Rows are points. Two turns around zero, p and q, are shown by what they do to some points. Write where each new point lands after one turn and then the other. Backwards means that the second turn is done in reverse. Each puzzle has new turns, and all numbers are rounded.
In the rows, 128 means zero.

Turn p:
[141 155] -> [ 99 135]
[140  54] -> [198 155]
[ 90 140] -> [124  88]
[140 163] -> [ 91 133]
Turn q:
[ 97 171] -> [156 173]
[135 173] -> [172 139]
[122  87] -> [ 88 118]
[158  81] -> [96 82]
Where do these land?
p, then q backwards: [105 112] -> [154 139]
p, then q backwards: [169 142] -> [ 85 122]
q, then p: [156 174] -> [125 182]
q, then p: [83 84] -> [116  66]

Turn p:
[129 164 158] -> [ 83 124 116]
[ 79 111 132] -> [138  82 150]
[206 164  95] -> [129 200  71]
[140 109 190] -> [ 87 143 178]
[ 99 113  90] -> [170 101 122]
[115 107 104] -> [161 118 133]
Turn q:
[149 133  87] -> [119 134  83]
[144 106 149] -> [106 108 144]
[115 179 193] -> [190  91 170]
[103  93  82] -> [ 97 181 115]
Where do these land?
p, then q backwards: [117  76 115] -> [ 99 155 166]
q, then p: [153  75 154] -> [125  78 169]
q, then p: [125 172 104] -> [147 164  99]
q, then p backwards: [108 131 179] -> [107  79 142]
q, then p: [137 187  88] -> [168 172  87]

Turn p:
[ 84 141 116 158] -> [ 78 136 105 121]
[158 125 101 158] -> [149 165 101 127]
[ 92 138 225 109] -> [ 97  51 155 187]
[142 149  87 120] -> [132 169 143 107]
[164  87 111  95] -> [185 119 136  97]
Turn q:
[ 97 130  85 140] -> [113 131 115 179]
[106 133  94 114] -> [139 134 111 166]
[149 151  86 152] -> [127 115 168 168]
[159 139 209  62] -> [188 154 123  40]
[110  51 150 146] -> [84 88 77 98]
[106 133 166 136] -> [108 157 119 102]
[168 160 106 147] -> [137 119 183 145]
Where do these land?
q, then p: [ 93 164 105 104] -> [119 179 118 157]
q, then p backwards: [103 158 122  97] -> [170 138 116 151]
q, then p: [193 166  75 169] -> [139  69  84 196]
p, then q: [118  87 145 157] -> [127  88 116 162]
p, then q: [150 150 109  73] -> [146 150 141  70]
q, then p backwards: [133  95 186 162] -> [ 66 117  89 115]
p, then q: [105  77 153 134] -> [129  78  96 144]

Turn p:
[138 139  98 160 107 127] -> [163 117 137 138 127  96]
[108 175 179 175 149 138] -> [187 136 125 107 154 186]
[124  93 152 115  96  98] -> [100 167 157 156 130 128]
[171 164 107  60 106 204] -> [117 119 102  69  30 107]
[181 154  92 127 123  94] -> [131  93 175 102 127  86]
[123  61 136 108 149 141] -> [ 76 120 108 172 118 149]
[ 50 110 133 151 167  95] -> [122 144  89 152 211 146]
Turn q:
[133 140 102 110 176 157] -> [167 107 146 115 149  91]
[112 198 166 155  91 125] -> [156 115 103 126 103 208]
[ 66 160 160 169 125 116] -> [162 161 151 144 111 195]
[154  94 131 136 144 170] -> [130 129 108 155 170  95]
[168  70  61 101 112 117] -> [ 66 138 119  86 147  62]
[166 107 112 137 163 111] -> [134 142 113 130 113  73]
[ 64 178 167 148  94 132] -> [149 130 146 135 122 222]
[161  77 125  68 119  96] -> [ 58 102 139 134 110  79]
Where do these land?
q, then p: [165  94 128 117 108 104] -> [131 156 111 136 166  96]
p, then q: [151 112 132 177  83 100] -> [145 139  79 171  94 141]
p, then q: [115 143 114  80 154  51] -> [153 114 213 153  99 120]
q, then p: [ 74 115 128 147 148 216] -> [133  51 130 107 136 200]
q, then p backwards: [157 116 174 141 133 106] -> [123  83 116 131 112 165]
q, then p: [133 129 114 162 165 196] -> [118  52 156 108 141 138]
q, then p: [102 187 105  72 104 123] -> [ 69 156 110 150  78 156]

Turn p:
[170  72 122 108  85 161 130 166] -> [128 171 156 102 180 166 106  85]
[130 144 148 108 148 140 177  62] -> [ 84  88  88  98 123 101 164 111]
[ 72 164  73 174 131 102 131 141] -> [161  75 171 141  97 110 105 180]
[137  83 144 101 109 124 139 206] -> [163 187 176 113 150 153 151 101]
[144  67 158 149 126 104  85 132] -> [124 179 121 140  88 179 108 108]
[149  86 150 104 147 146 138 170] -> [132 168 151 134 143 137 153  76]
[ 75 181 125 182  97 144 127 138] -> [107 103 169 143 129 120 122 210]
[168 160 155 108 108  85 109  69] -> [129 126  35 111 127 146 133 152]
[112 146 103 108 128 111 147  86] -> [135  93 104  95 117  99 124 135]
[100 123 126 130 150 161  53 155] -> [123 177 147 184 120  95  87 135]
[150 183 103 137 178 130 173  83] -> [122  41  93 146 135 102 154 117]
Turn q:
[111 151 161 192 113 129 125 106] -> [ 81 106 112 141 141 136  70 135]
[115 128 115  87 146 153 111 122] -> [158 153 106 142 141 134 157 128]
[167 132  31 100 131 101 160 112] -> [124 192 160 122  80  60 170 126]
[ 99 190 125 206 112 130  72 151] -> [ 40 117  66 127 104 171 107 137]
[193 123 130  98 164 154 172 140] -> [167 167 190 107 134 137 136 168]
[117 118 138 203  94 133 105 167] -> [ 96  89 107 115  80 167  82 117]
[163  73 130  99 164 155 143 101] -> [204 153 144 112 141 107 113 146]
[ 78 156 132 141  90 145 132 138] -> [ 97 114 115 179 121 156 124 104]
[149 106 153  54 116 106 120 109] -> [166 131 149 103 179 111 160  87]
[ 88 102 165  99 151  74 140 134] -> [149  59 131 133 159 100 161 131]
Where do these land?
q, then p: [197 186 113 122 149  78 177 178] -> [118 180 162  93 129 103 225 159]
p, then q: [131  85 119  93 144 130 109  86] -> [108 158  98 133 143  90 144  90]
q, then p: [100  92 136 193  73 152 117 112] -> [108 148 106 132 110 136  36 145]
q, then p: [143 134 118 139 169 135  94 102] -> [180 120 133 142 147 103 123 130]
q, then p backwards: [115 100 183 137 123 166 135  97] -> [168 136  70 136 113 133  98 144]
p, then q backwards: [130  88 127 110  89 161 100  91] -> [168 148 132 170 103 133  96  94]
p, then q: [145 152  87 109 186 103 164 210] -> [137 132 194  72 149  95  61 165]
p, then q: [ 92 119 142 155  74 170 143 110] -> [147  83 103 159 151 166 168 123]
p, then q: [119 172 110 127 145  69 178 136] -> [170 126 197  98  99 117 118 116]
p, then q: [139 181 108  81 162 129 108 132] -> [106 127 138  84  96  76 134 157]
p, then q: [ 97  99 166 142  94 116  83 154] -> [ 78 137 130 142 142 193 142 121]

Turn p:
[153 184 189  95 133 104 167 143 132] -> [119 192 170 147 112 105  74 102 144]
[176 161 155 138 134 137 133  98 162] -> [ 87 135 147 123 138  77 114  92 117]
[155  68 124 147  92  98  94 146 107] -> [108  94 104 120 144 136 134 174 192]
[135  50 117  97 126 151  99 134 129] -> [100 116  64 159 146 159 155 150 141]
[106 174 197 139 154 109 171  82 143] -> [111 181 183  88 146 135  85  88  94]
[ 97 125  36 131 177 117 121 125 109] -> [155  85 154 147  96 158 185 166  80]
[ 75 139  63 118 144 144  46 112 109] -> [188  65 136 166 167 156 182 127 100]
[111 162 158 142 132 119 150 149 183] -> [128 152 148 102  98 129 122  66 140]
[125  60  58 115  55 144 122 135  97] -> [147  58  47 139 114 145 115 188 139]
[146 156 184 159 133 155 177 155 111] -> [137 201 129  88 119  82 112 127 134]
Turn q:
[145 150 132 197 111  76  88 105 163] -> [168  64 167 127 137  95  89 173 122]
[ 93 127 168  45 127 139 109 143 168] -> [ 88 193  96 149 101 143 115 184 150]
[ 95 111  79 105 117 104 134 115 101] -> [120 165 128 125 166  80 133 102 134]
[185 128 106 123 122  98 121 124 115] -> [143  96 131 119 134 116 121 106 182]
[168 132 105 189 171 100 130  45 101] -> [200  59  97 135 173 108 101  88 110]
[108 103 191 119 102 153 189 183 163] -> [ 63 147 124  74  64 161 131 147  94]
[ 97 156 107  78 144 177 163 172 142] -> [ 78 173 121 171  82 132 168 106 118]
[171 105 114 205 114 155 100  78 131] -> [207  94 167 116 140 154  87 102 108]
[122 109  97 127 187 126 101 145  88] -> [171 142 108 135 151 117 192 120 139]
[ 96 158 183  92  85 152 145 170 108] -> [ 41 147 140 128 132 174 141 154 122]
Where do these land?
p, then q: [ 76 176  54 123 118 127 141 119 134] -> [143 120 141  69 158 182 107  93 165]
q, then p: [123  86 112 117 150 108 145 142 159] -> [131  99 145 155 103 124  86 129 142]
p, then q: [134 217 178 101 140  79 170 125 137] -> [124  85 130 156 172 176  81 209 132]
q, then p: [146  98 149 135  94 163 140 133 166] -> [154 124  96 155 168 110 101 106 141]
p, then q: [ 96 120 124  67  89 121 128 123 105] -> [189 123 171 141 121 157 144 122 133]
p, then q: [103  77 190 127  67 108 118  83 141] -> [186 199 108 191 115 131 143 143 130]
p, then q: [180 119 103 158 223 173 142 121  97] -> [ 37  88 112 101 151  94 185 114 104]
p, then q: [ 93 189 116 117 155 178  78 109 169] -> [158  79  71 108 172 139  96  77 112]
p, then q: [160 117 110 135 111 117  94 108 126] -> [148 146 114  93 116 105 143 144 113]
p, then q backwards: [101  83 172 175  89 143 133 203 108] -> [168  44 149  72 157 102 100 139 118]
p, then q: [196 125 100 154 171  91 119 141  67] -> [ 71 105 132  75  88 114 172 180 112]

Turn p:
[134 102 168  53 200 112 132 175 156  99 155] -> [103 114 210 110 173 130 117 182 170 139  73]
[167 153 132 112 138 103 149 187 158  43 118] -> [106 188 123  80 164 133 147 154 201 139  96]
[157 163 161 136 108 130  89 105 201 145  76] -> [ 73 149 133 146  86 123 109 113 172 168 193]
[171 209 107 108  82 152 154 103  63 165 158] -> [118 103  15 153 138  84 100 168 105 104 136]
[ 96  91 141 130  99 135  83 158  53 182 194] -> [221  85 133 172  97 117  81 138 108  85  92]
[111 168 177 153 141 104 123 111  97 121 158] -> [142 108 110 137  79 134 162 183 129 139 116]
[143  82 155 135 128 200 137 123  90  82 114] -> [189 161 142  99 164 106 117 149  90 174 148]
[ 70 110  52 100 130  88 120  99 136 149 110] -> [101  78 128 113 135 192 122  64 104  93 120]
[160  80  72 137 114 143 116  98 132 143 137] -> [134 120 134  95 133  90 106  75  98  98 149]
[119  99 170 169 143 112 131 113 145 160  65] -> [111 169 177 157  89 155 144 125  96 136 168]
[106 143 153 159  88 120 149 104 159 154 124] -> [107 140 110 167  82 125 142 101 113 159 124]
[101 136  48 144 165 137 154 159 146  94 126] -> [131 122 121 107 194 147 189  84 148 104 121]
Turn q:
[127 104 130 109  91  99 113 140 116  66 136] -> [ 83  85 118  90 113 134 123 152  97 110 125]
[195 136 123 139 133 183  96 137 220 138 145] -> [177 107  66 189 122 168 111 154 156 142 190]
[102 101  61 101 144 116 117 124  84 107 164] -> [ 87  86 144 119 115  77 182 139 155 119 108]
[108 101 101 131 132  95 165 148 153 131 121] -> [106 153 129 111 151 113 117 165 162 104 123]
[134 135 202 179 142 158 194  72 149 145 181] -> [154 150 183 202 107 190  67 122 142 130  79]
[135 102 128  93  70 122 118 119  77 186 113] -> [125 156  95 127  91  66 129  90  85  95 109]
[ 93 109  57  87 115  96  97  78  65 112  56] -> [121  91 122  30 122  42 148  75 145 119 109]
[ 88  98 144 152  90 180 145 156 145 134  99] -> [ 80 177 118 125 102 150  96  99 148 124 167]
[172 103 137  68 162 112 103 150 143 102 138] -> [144  94 120 124 114  99 130 198  98 156 153]
[104 172 167 211 174 123 108 135 105 156 106] -> [136 172 139 135 185 172 143  80 124 194  96]
[111 140 146  87 133 153 152 193 143  77 121] -> [103 138 167 103 115 153 138 169 108 125 198]
[188 145 117 140 103 120 161  97  80 163 138] -> [180 145 113 137  93 130 153 115 116  91  67]
[107 220 151 166 176 107  94 115 184 149 146] -> [171 112 150 173 234 168 127 105 128 155 141]
Where do these land?
p, then q: [122 115 115  65  98 169 123 107 110 123 195] -> [132 123  71  97 132  57 127 143 128 176 109]
q, then p backwards: [146 109  39 108 111 121  93 116 131 136 153] -> [145 196  92 153 141 130 121 126 129 142 193]
q, then p: [ 73 159 169 117 115  83 173 132  96 134  89] -> [118  99 120 119 125 169 114 219 134 163 142]
p, then q backwards: [152  82 136  85 178 117 161 143  91 104 121] -> [114 147 154 118 142  50 173 149 127 106 124]
q, then p backwards: [116 221 134 149 155 106 159 152 141 119 125] -> [ 93  93 105 130 188 146 137 173 107 100  83]
p, then q: [123 112  63 104  90 176  90 102 169 119 168] -> [151  73 105 139 130  53  81 136 149 145  89]
p, then q: [ 73 134  76 166 139 165 133  84 181 154 141] -> [128 130 154 150  93 102  82 121 175 115  46]
p, then q backwards: [168 122 119 151 139 150  70  74 203 206 124] -> [ 52 106 119  49 109 207  98 108 136 122 141]
p, then q: [135  82 148  96 119 123 151 208 103 136 121] -> [167 127 120  96 155 177 142 114 103 191 154]
p, then q: [ 77 180 170 148 153 107  94 135 122  98  91] -> [123 175 114 184  91 161 127 134 154  98 176]
p, then q: [164 136 178 137 111 142 149 146 109  83  68] -> [160 147 139 164 167 141 192 119 104 109 166]
p, then q: [157 104 110 202 142 143  73 102 178 163 174] -> [117  90 126 137 131 135  56 162  96  71  58]
p, then q backwards: [119 151 155 145 126 121 157 141  51 129 101] -> [196 138 149 133 119 111 144 179 146 143 146]
p, then q: [167  85 178 119 114  69 167 150 107  88 121] -> [151 149 140  80 151 141 154  96  65 117 190]

Turn p:
[149 105 185 130 137  68 133 132 112 115 138 126] -> [157 108 158 100 117 128 131 143 125 148 198 131]
[129 120  88 105 135 159 139  59 172 100 152 129] -> [ 44 137 110 117 100 136  96 117 159 104 115 120]
[ 70 152 119 169 158 116  99 110 102  76 176 112] -> [111 147  87 148 143 162 149 195 144  82 168 157]
[129  97 130 119  81 103 113 143 150 126 138 133] -> [129 111 115 122 132  86  97 143 109 148 143 105]
[130 168 113 137 157 131 168 150  94 105 133 163] -> [113 168 150 123 168 144 183 113 121 114 137 134]
[127 171 135 122 183 188 148 123 124 154 105 101] -> [139 137 132 121 118 188 160 100 158 123  68 153]
[113 136 106 186  76  45 128 139 160 119 142 164] -> [122 186 136 134 134  54 108 189  87 145 165 137]
[ 89 136  96  99 106  70  62 113 107 101  99 123] -> [120  83 138 175 127  69 143 191 148  92 135 120]
[121  93 141 129 142 125 118 132 133 178 166 178] -> [164 160 111 130 144 111  92  93 164 136 160 115]
[123 156 163 157 134 115 119 115 152 127  54 176] -> [139 131 187 124 145  94 114 130 134 131 109 206]
[183 122 131 135 174 222 114 156 107 108 167 130] -> [142 126  92  90 150 196 129  61 105  64 118 120]
[173 115  88 161  94  85  83 108 121 155 150 142] -> [149 159 143 156  93  89  85 141  95  88 152  92]
[150  60 142 108 104 189 145 133  57 160  31  97] -> [150  38 151 200 115 155 135  41  90 166  99 136]
[108 128 115  95 133  99 160 147 210 141  85  80] -> [111 115 111  90  76  80 157 144 145 190  78 139]
[126 162 170  68 109 205 192 160 121 156 184  67] -> [130 117 101  87 157 228 142 119 138 193  75  58]
Turn q:
[151 170 112 131  39  85  94 106 111 185  56 123] -> [100 139  85 153 120 186 157 131 207 138 201  70]
[127 113 116 140  81 108 149 116  86  89 130  96] -> [132 149 151 105 129 138 130 110 100 173 174  94]
[138  93 170 166 122 172  62 113 154 119 143 100] -> [138 134 120 108  81 132  41 123 158 152 108 151]
[160 143 154 183 144 143 124 171 124 154 132 107] -> [116 143 132 192  94 145 106 138 123 153  93 133]
[ 34 117 132  87 136 113 121 157 147 150 139 165] -> [150  48 132 129 195 124 128  92 142  95 113 137]
[124  73  83  53 204  77 129 137  95 128 112 137] -> [173 114 101 130 121  51 189  69  94  74 148 133]
[ 91 113 141 114 118 119 148 210 129 100 111 188] -> [111  84  96 141 185 146 119  94  68 109  97 101]
[181 172 157 131 111 182  97 149 112 132 117  95] -> [108 197  99 162 120 164  98 136 143 151 127 166]
[180 132 112 143 168 136 149 108  67 139 100 166] -> [149 170 101 129  84 145 199 135 105 121  98 118]
[152 149 143 161 109  53 106  74 157 102 109 140] -> [100  85  93 100  87 118 140 183 142 166 171 102]
[101 116  99  95 107 122 140 151 114 110 212 137] -> [164 107 177 121 165 142 111 125  75  98 166 149]
[126 105 143  83 144 169 222 104 138 130 180 107] -> [170 179 189 110 187  77 127 165 108 114  99 128]
[108 168 144 132 190 147 140 104 133 132 123 112] -> [120 129 140 130 131 101 162 140 151 151  87 178]
[120 128  87 172 119 165 110  91 223 123 127 120] -> [ 61 114 173  82  92 123  87 151 176  96 111 132]
Where do these land?
p, then q: [129 145 102 140 185 122  96 131 174 132 178 117] -> [ 64 138 126 111 162 132 132 136 104  98 179 146]
q, then p: [113 177 143  73 132  87 100 133 124 123 123 116] -> [116 193  98 123 124 109 132  99 147 118 167 121]
p, then q: [174  86 152 183  74 101  93  53  75 122 115 137] -> [185 106 112 122  81 196  54 124 100 185 131 154]
p, then q: [100 141 108 141 116 145 154 166 176 167 192 104] -> [ 79 158 146 171 131 141 174 107 165  92 161 153]
q, then p: [ 97 151 133 109 162 148 106 205 123  95 141 110] -> [127 152 151 183 145 124 111 106 160  90 168 174]
p, then q backwards: [158 123 142 105 159 106 169 161 102 121 142 110] -> [111 127  93 135 110  99 140  94  77 116 113 138]
p, then q backwards: [106 174 104  71 182 160 125 150 100 132 188 133] -> [116 138 113  97  92 149 150 100 116 186  58 177]
q, then p: [189 154 169 129 107 122 102  85 130  94  90 186] -> [111 139  83 151 147  93 177 112 115 123  66  67]
q, then p: [166 114 159 158  57 114 117  83  97 104  83 176] -> [123 115  81 143 105 149 149 119 122 129  46  51]
p, then q: [129 109  78 173 101 169 160 115 147 172  89  67] -> [111 145 128 120 109 211 163  97 179 148 133  74]
p, then q: [152  77 113 111  86 112 120  96 132  90 108 154] -> [179  71 137 110 115 122 108 102 129 162 154 126]
q, then p: [116 133 121 104 166 123 101 171 135 176 132 157] -> [ 86 135 125 131 120 111 119 107  88 106 159 176]
p, then q: [ 86 155 111 124 170  94 158 153 108  97 133 156] -> [115 106 166 145 167 103 161 169  95 121  97 132]
p, then q: [ 77  54 157 170  96 188 191  89 171 166  78  70] -> [157 106 131 119  87 226 141 100 225  65 104  80]
